Rows are points. Two turns around zero, p and q, are shown by what they do to some points. Where does a point land after both, in the order given? Backwards means that the second turn is done in reverse. Each puzzle has new turns, and all numbers are rounded.

Turn p:
[1.2, 3.0, 4.4] => [0.5, 1.5, 5.2]
[-3.0, -0.7, -2.7] => [-2.6,  0.0, -3.1]
[-4.5, -4.3,  0.3] => [-4.1, -4.4, -1.6]
[ 6.2,  2.0, -2.0] => [ 6.2,  2.9, -0.5]
Turn q:
[-0.9, -2.5,  1.6] => [ 0.6, -0.6,  3.0]
[ 2.1, -2.9,  1.8] => [1.6, 2.2, 2.9]
[-0.6, -2.0, -9.4] => [ 7.1, -3.5, -5.5]
[-0.4, -2.7,  0.7] => [ 1.5, -0.4,  2.4]
[-1.4,  3.7,  2.6] => [-4.7, -0.2, -0.3]
[1.2, 6.4, 2.8] => [-6.1,  2.6, -2.4]
Where do these land?
q, then p: [3.1, 1.0, 1.9] => [-1.4,  3.3,  1.2]
q, then p: [ 2.4, -2.3, -1.4] => [3.0, 1.7, 1.0]
q, then p: [ 2.9, -0.1,  3.1] => [-1.6,  2.8,  2.8]
p, then q: [-2.4, -0.3,  3.1] => [-1.2, -1.9,  3.2]
q, then p: [-8.8, -2.4, -1.5] => [ 1.0, -9.1, -1.0]
p, then q: [ 2.9,  4.1, -5.1] => [-1.4,  2.5, -6.6]

Turn p:
[-2.1,  6.1,  5.3, -1.6] => [4.8, 2.5, 6.2, 1.9]
[1.3, 3.2, 0.5, 1.9] => [ 3.5, -1.5,  0.7, -0.6]
[-0.9, -3.3, -0.6, -2.4] => [-4.0,  1.2, -0.4,  0.6]
[ 3.6, -5.3, -2.8, -1.6] => [-5.7, -3.5, -2.6,  0.3]
[-2.1,  3.1,  4.1,  4.3] => [ 6.3,  2.2, -0.3,  2.1]
[ 0.2, -3.8, -6.6, -0.6] => [-5.1, -0.9, -3.7, -4.3]
Turn q:
[ 3.0, -1.3, -3.1, -1.9] => [-1.2, -4.1, -1.7,  1.8]
[ 0.4, -2.0, -1.0,  6.3] => [-0.2,  4.3, -4.6,  2.3]
[-0.3, -4.0, -1.6,  0.8] => [-3.6,  0.6, -1.5,  1.8]
[-1.9,  0.8, -3.9,  4.1] => [-0.5,  1.9, -5.2, -2.2]
[ 0.9,  6.7,  4.4, -4.0] => [ 6.2, -2.3,  5.5, -2.8]
[-2.2, -0.3,  5.1, -5.3] => [-0.9, -0.4,  7.6, -1.0]
Where do these land?
q, then p: [ 2.9, -1.9, -1.3, -3.9] => [-1.3,  1.9, -4.2,  2.5]
q, then p: [ 5.0, -1.4,  3.6, -1.6] => [ 3.2, -1.6, -4.0,  3.7]
q, then p backwards: [ 5.2, -3.2,  0.5,  4.5] => [-0.6, -4.0,  5.7,  3.1]
p, then q: [-4.9, -0.1, -1.2, -6.0] => [ 2.8,  1.6,  4.8, -5.3]
q, then p: [-2.5,  6.0, -2.2,  4.0] => [-3.4, -4.3,  4.3, -3.8]
p, then q: [-4.2,  0.9,  3.6,  3.5] => [ 5.5, -1.6, -3.2,  0.5]
p, then q: [-1.6, -0.2, -2.9, -0.4] => [-0.6, -2.0,  1.3, -2.3]
